Every row gives one point. The points of each table are mixes of a few directions, plus a little noise. How many directions does each table use, and how many do they share? Where both have some left over, give the other angles between the two spaces (their principal angles), to ten degrees, smallest first.

First:
[[ 10  23]
 [  0  -1]
 [ 43  95]
 [-18 -41]
 [ -1  -2]
 [-10 -22]
 [-24 -53]]
Second:
[[-58 -42]
 [ 55  40]
 [-12  -8]
 [-20 -15]
 [ 35  25]]
Directions: first 1, second 1, shared 0; angles 30

First:
[[ 46  18 -37  32]
 [ 16  18  39   3]
 [-16  39  31 -51]
 [-53 -95 -47  25]
 [  7  21  14 -10]]
Second (5 x 4):
[[ 38  56   2 -34]
 [ -8 -39 -20 -31]
 [ 40  54  37   0]
 [-45 -69  19  61]
 [-26  -3 -37   4]]
Directions: first 3, second 3, shared 2; angles 70

First, 8 rows:
[[-47  35 -37 -19 -15 -27   8  34]
 [ 65 -15  95  23 -32  70 -20 -37]
 [ 43 -51  31  -9  12 -20 -13  11]
 [-26  68 -87  22  -3 -31  31  27]
 [-82  52 -58 -20  -9 -17  13  19]
 [ 17  -7  35   8  32   2 -24 -49]
 [ 12 -21  10  -9   4 -15  -6  12]
 [ 18 -62  10   6  11  40  11 -18]]
Second, 7 rows:
[[ -5  -7  -5   4  22  23 -51 -61]
 [  4  54   9  14 -37 -65  61  60]
 [ 25   3 -21 -33  35 -63  18  95]
 [  8   6 -36  -9   5  19 -44   6]
 [-12  -3  24  16 -57  27  59  16]
 [-14 -38  16   4  28  46 -42 -88]
 [ -7 -14  13   3   6  13  -2 -28]]
Directions: first 5, second 4, shared 2; angles 30, 80

First (8 x 11):
[[ 18 -85 -42  31  18 -55 -22  -2   3   5  17]
 [-20  24  47 -24  -9  27  25   2  -6 -11   1]
 [  8  49  -9  -3  -6  19  -3   0   2   9 -17]
 [-90 -86  33 -17   8   8 -47  -5  19 -66  52]
 [ 56  22 -70  32   6 -26 -16   0   1  38 -26]
 [ 15 -45   8   8   6 -29  22   1 -10   8   9]
 [  2  52   9 -11  -9  25   9   1  -1   5 -15]
 [ 11  69  25 -17 -13  31  31   3  -8  12 -22]]
Second (11 x 11):
[[-18  53  37 -20 -10  38  23   5  -2 -17 -11]
 [ -8  31 -89  24   8  10 -89  -3  31 -11 -13]
 [-28  15  -1 -27 -16  24 -49 -18   6  24  15]
 [ 11 -61  27   3   5 -33  36   1 -15   6  16]
 [-60 -48  91 -40  -9  17  27  -4  -9 -30  39]
 [ 13  47   7   1  -2  16  25   8  -3  -4 -21]
 [  6   8  39 -16  -8   6  36  -1 -14  14   1]
 [ -2  10 -10   0  -1   5 -12  -1   4   1  -2]
 [  8 -39 -17  39  27 -28  25  22   7 -56  -8]
 [  0 -54 -61  36  21 -34 -45   3  18 -22   8]
 [ 78  41 -23   1 -15 -20  23 -12 -24  95 -23]]
Directions: first 3, second 4, shared 3

First:
[[ 38  17  -3 -11   9  -2 -13  -9   6   0 -27 -23  18 -21]
 [ 13  11  36 -78 -25 -62 -37  43  21  -4 -21  68 -40   0]
 [-69 -21  -3  12  -9 -47   3  -4  -2 -11  95  64 -82  49]
 [ 27  11 -14  14  15  16   0 -21  -1   1 -15 -39  25 -17]
 [-22  -6  33 -53 -29 -43 -17  45  10  -2   1  73 -42  17]
 [ 35  14  -9   4  13  12  -5 -15   2   2 -26 -37  28 -22]
 [-31 -20 -18  57   9  52  36 -17 -19   5  20 -33  25  11]
 [  4   2   8 -15  -6  -6  -5  11   3   1 -12  10  -1  -2]
 [ 14   7 -28  38  24  17   7 -40  -5  -2  14 -47  16  -9]
 [ -9 -15  -2  32  -1  63  32   7 -16  10 -30 -35  53  -5]]
Second:
[[ 34  67 -16 -51  13  26  12  39  26 -33  33  35 -48 -19]
 [ -5 -24   0  18  22 -10 -18 -14  35  52 -36  17  56 -10]
 [  1  26 -44   4 -32 -36   8 -19  -5 -15   2  -6  24  -4]
 [  3  -4 -10 -24 -18  27  27   4 -28  -4   3 -10 -10 -10]
 [ -8 -34 -12   7  -6   3  10  -5  -9  44 -29  -3  45 -36]
 [  9  70  34 -12  -4  10  31  -4 -31 -85  40   5 -66  36]
 [ -8 -47  42  31  42  -7 -56  30  33  25   3  -2 -22   8]
 [-11 -42 -10  45  18 -44 -41   6  36  60 -30   5  57 -38]
 [-19  -3  41  46  -9 -30   0  -1 -46 -41  19 -27 -30   6]
 [  1   2  32 -32   7  55  27 -23 -15 -14  -3   2 -21  51]
 [  4 -13 -56 -31 -33   5   1 -12   4  12  -2 -17  15  17]]
Directions: first 3, second 6, shared 0; angles 40, 60, 70

First:
[[  5  50   3 -40  29  25 -32  25 -29  49 -21  74 -12  42  15 -24 -23  -2
  -18   4]
 [-23  37 -12  -5  40  18 -12  14 -30  60 -21  81 -19  15   4 -25 -24   0
  -33 -12]
 [-14 -10 -22 -42  73  20  35 -54  -8 -33 -10 -18   3 -36 -35  29  20 -44
   29  29]
 [-25 -17  -5  50 -27  -7   0   8  12   7  18   6   6  -5   5  -9   4  26
  -23  -7]
 [ 14   4  23  30 -79 -12 -44  41  17   0  21   0  12  52  29 -19 -10  47
  -22  -6]
 [  9 -18  -3  -5  14 -11  29 -17   3 -16  -4 -36  -4 -37 -11  17  10 -21
   23  -5]
 [ 20   1  18  -5 -52 -16 -33  -9  16 -62   8 -48  17  59  -7  13 -13  21
    6   3]
 [  5 -25  -7  15  14 -26  44 -22   2 -10 -10 -44 -13 -57 -17  19   3 -23
   21 -27]
 [  9 -23   6   1 -12   8  12  15  15   3  20 -15  11 -34  17   0  34  -3
   16  22]]
Second (10 x 20):
[[-18  -6 -12  27  16 -12  23  -7  -7  21  -9   9 -14 -30  -9  -2  -8  -4
  -11 -26]
 [ 52  18  23 -46 -20 -16 -19   2  -2 -32 -17 -41  -3  37   0  13 -18 -11
   28  -8]
 [-30  11 -18  13  35   4   8 -15 -15  20 -13  35 -11  -4 -16  -5 -16  -3
  -21 -14]
 [-51   6 -26 -31  62  73 -11 -11  -6  16  24  75  25   3   1 -11  42  -5
  -16  81]
 [ 62   4  30  -7 -41 -40   6  36   0  16 -18 -42 -21 -13  22   0 -17  -8
   26 -45]
 [ 37  20  24 -35 -34   3 -38  19   3 -20   1 -11   9  55  15  -2  -8   9
   10  13]
 [-51 -36  -7  95 -78 -25 -22 -23  38 -65  41 -37  29  42 -18   5  -6  65
  -43  -6]
 [ -4 -29  -5  25  -5 -21  29 -19  11 -22   3 -43  -1 -37 -14  15   8  -7
   12 -14]
 [ 13   7  -3 -38  45  20  18  10 -15  36 -11  24 -10 -36  11  -3  16 -32
   19  14]
 [-10   4  -6  -1  20  13   6   9  -7  29   0  29  -4 -16   7 -10   7  -5
   -6   6]]
Directions: first 5, second 5, shared 5
